Each row is a point. Each copy is the shape, with its points in the same order, turned, moved and blurred by noise. Say if it was mirrored as well.

Shape (6 x 3):
.20	-.15	.08
.08	.11	.01
.01	-.36	-.60
.06	-.14	.15
-.52	.31	-.01
-.55	.12	.06
Copy 1, 6 rows:
.14	-.11	-.02
.10	.19	-.08
-.44	-.27	-.37
.08	.01	.13
-.29	.64	.12
-.32	.49	.22
Copy 1 is: only turned
Copy 2, 6 rows:
.16	-.01	-.07
-.08	.12	.07
-.31	-.02	-.65
.11	-.14	.05
-.60	-.08	.33
-.48	-.23	.28
Copy 2 is: only turned

Shape (7 x 3):
.23	-.01	-.27
.28	.27	.29
.36	.13	.25
.37	-.43	-.08
-.55	.16	-.12
.27	-.32	-.13
.30	.04	-.11
Copy 1 (7 x 3):
-.05	.25	-.27
.23	.38	.26
.11	.42	.23
-.48	.20	-.08
.35	-.44	-.14
-.35	.15	-.14
-.02	.32	-.15
Copy 1 is: mirrored
Copy 2:
-.22	-.18	-.35
-.20	.30	.15
-.30	.11	.16
-.45	-.52	.00
.61	-.07	-.12
-.33	-.46	-.07
-.26	-.05	-.18
Copy 2 is: mirrored

Shape, 8 rows:
.06	.30	-.03	-.25
-.31	.29	.78	.08
.51	-.36	-.23	.10
.02	.00	-.21	-.23
.03	.16	.05	-.04
-.08	-.30	-.19	-.23
-.37	.24	.43	-.03
.00	-.10	-.11	.32
Copy 1, 8 rows:
-.15	-.10	.25	.28
-.80	.28	.28	-.33
.48	-.10	-.14	-.13
-.01	-.36	.13	.08
-.24	-.02	.08	.09
.04	-.48	.11	-.10
-.70	.05	.26	-.11
-.14	-.13	-.32	-.10
Copy 1 is: mirrored
Copy 2, 8 rows:
-.27	.22	-.24	-.35
-.03	.48	.63	-.48
.18	-.36	-.36	.13
-.33	-.08	-.23	-.21
-.16	.18	-.05	-.19
-.37	-.34	-.12	-.15
-.30	.36	.40	-.38
-.12	.02	.02	.25
Copy 2 is: only turned
Copy 3:
.41	.24	.09	.20
.01	-.36	.49	.65
.03	.24	.08	-.62
.28	.21	-.16	.00
.21	.15	.15	.11
.14	.04	-.33	-.09
.04	-.18	.17	.59
-.23	.23	.06	-.06
Copy 3 is: mirrored

Shape, 10 rows:
.35	.42	.05	.22	-.54	-.03
-.22	-.72	-.23	-.20	.17	.23
.32	.17	-.27	.40	.37	.40
-.03	.33	.04	-.26	.37	-.02
-.07	-.02	-.24	-.09	-.30	-.24
.11	.15	-.19	.50	.34	-.02
-.05	.29	.52	-.09	.20	.17
.26	.08	-.32	-.24	.10	.03
.06	.35	-.26	-.22	.17	-.19
.31	.34	.32	-.24	.24	-.15
Copy 1:
-.06	.01	-.05	.63	-.30	-.17
.12	-.77	.03	-.48	.08	.35
.61	-.18	.31	.26	.24	-.27
-.09	.24	.31	.05	.34	.17
-.33	-.38	-.26	.18	.01	.07
.31	-.13	.17	.02	.20	-.42
.00	.30	.51	-.09	-.14	.26
.02	-.36	.17	.34	.36	.18
-.15	.00	.02	.23	.42	.03
-.30	.09	.55	.28	.12	.10
Copy 1 is: mirrored
Copy 2, 10 rows:
.43	.09	-.05	.03	-.47	-.36
-.28	-.39	.28	-.04	.30	.52
.60	.12	.10	.43	.22	.34
.10	.27	-.46	-.08	.36	.10
-.11	-.19	-.17	.08	-.24	-.01
.28	.23	-.05	.62	.16	.12
.11	.53	.01	-.30	.30	-.01
.29	-.22	-.28	.03	.09	.17
.16	.00	-.53	.09	.05	.09
.27	.28	-.31	-.14	.37	-.35
Copy 2 is: only turned
Copy 3 (10 x 6):
.04	.33	-.35	.51	.14	-.39
-.12	-.65	.01	-.27	-.12	.45
-.24	-.07	.12	.05	.80	-.04
-.07	.21	.25	-.40	.08	-.24
-.06	.11	-.42	-.02	-.17	.08
-.20	.25	.11	.06	.55	.24
-.02	.16	.56	.05	-.07	-.34
.01	-.07	-.22	-.31	.26	-.16
-.10	.30	-.15	-.41	.14	-.17
.31	.31	.26	-.16	.09	-.37
Copy 3 is: mirrored
Copy 4:
.46	-.15	.20	-.47	-.33	-.31
-.51	-.32	-.16	.49	-.25	.23
.47	-.16	-.41	.00	.23	.23
.14	.06	.41	.14	.22	.24
-.22	-.05	.22	-.12	-.13	-.29
.33	.08	-.34	.10	.23	-.16
.46	.06	.43	.31	-.18	.27
-.04	-.33	.18	-.14	.22	.08
.00	.02	.31	-.10	.26	.01
.43	-.20	.64	.13	.20	.04
Copy 4 is: only turned

Shape (10 x 6):
-.02	.25	-.24	-.10	-.21	-.33
-.64	-.25	.03	-.06	.05	-.51
.21	.25	-.09	-.09	-.25	.36
.13	-.67	.13	.32	-.33	.09
.28	.11	.36	-.08	-.21	-.50
-.18	.12	-.06	.38	-.30	.32
.22	.13	.10	.06	.74	-.30
.19	.12	-.07	.34	-.04	.29
.15	.06	.00	.00	.33	.08
-.36	-.23	.03	-.07	-.32	.04
Copy 1 (10 x 6):
-.18	-.03	-.12	.16	.07	-.36
.41	-.47	.13	.05	.49	-.15
-.32	.43	.27	.00	-.19	-.07
-.28	-.11	.21	-.20	.27	.69
-.03	-.35	-.24	.04	-.38	.08
-.34	.15	.57	.25	.15	.07
.55	.32	-.30	.48	-.07	.17
-.31	.42	.22	.30	.04	.24
.20	.42	.05	.20	.00	.15
-.10	-.15	.42	-.20	.27	-.03
Copy 1 is: only turned
Copy 2:
.23	.21	.22	-.25	-.20	-.19
-.44	-.07	.09	-.45	-.08	-.60
.23	-.02	.27	.03	.04	.38
-.16	-.59	-.06	.45	-.38	-.03
.54	-.10	.06	.03	.15	-.58
-.28	.22	.13	.27	-.07	.35
.22	-.03	-.63	-.48	.25	-.09
.07	.11	-.12	.17	-.02	.31
.10	-.07	-.17	-.31	.12	.17
-.30	-.23	.38	-.02	-.11	-.16
Copy 2 is: only turned
Copy 3, 10 rows:
.36	-.31	-.13	.11	-.28	-.11
-.16	-.46	.58	.14	-.16	-.10
.24	.33	-.43	-.06	-.05	-.14
-.44	-.03	-.19	-.26	.05	.52
.40	-.34	.02	-.56	-.21	.08
.10	.13	-.23	.20	.38	.06
-.08	-.54	-.17	-.52	.07	-.72
.05	.04	-.49	-.08	.28	-.11
-.08	-.09	-.25	-.29	.03	-.45
-.09	.11	.20	.13	-.09	.13
Copy 3 is: only turned
Copy 4 (10 x 6):
-.16	.12	.17	-.27	.23	.37
-.24	.26	.86	-.12	.04	-.18
-.05	-.08	-.28	.16	-.11	.41
.45	-.37	.21	.29	-.03	-.38
.42	.44	.31	-.04	.23	.35
-.31	-.22	.03	.45	.16	.02
-.02	.85	-.14	-.30	.04	-.29
-.10	.06	-.33	.22	.19	.01
-.09	.38	-.16	.00	-.12	-.07
-.08	-.17	.51	.18	-.12	.01
Copy 4 is: mirrored
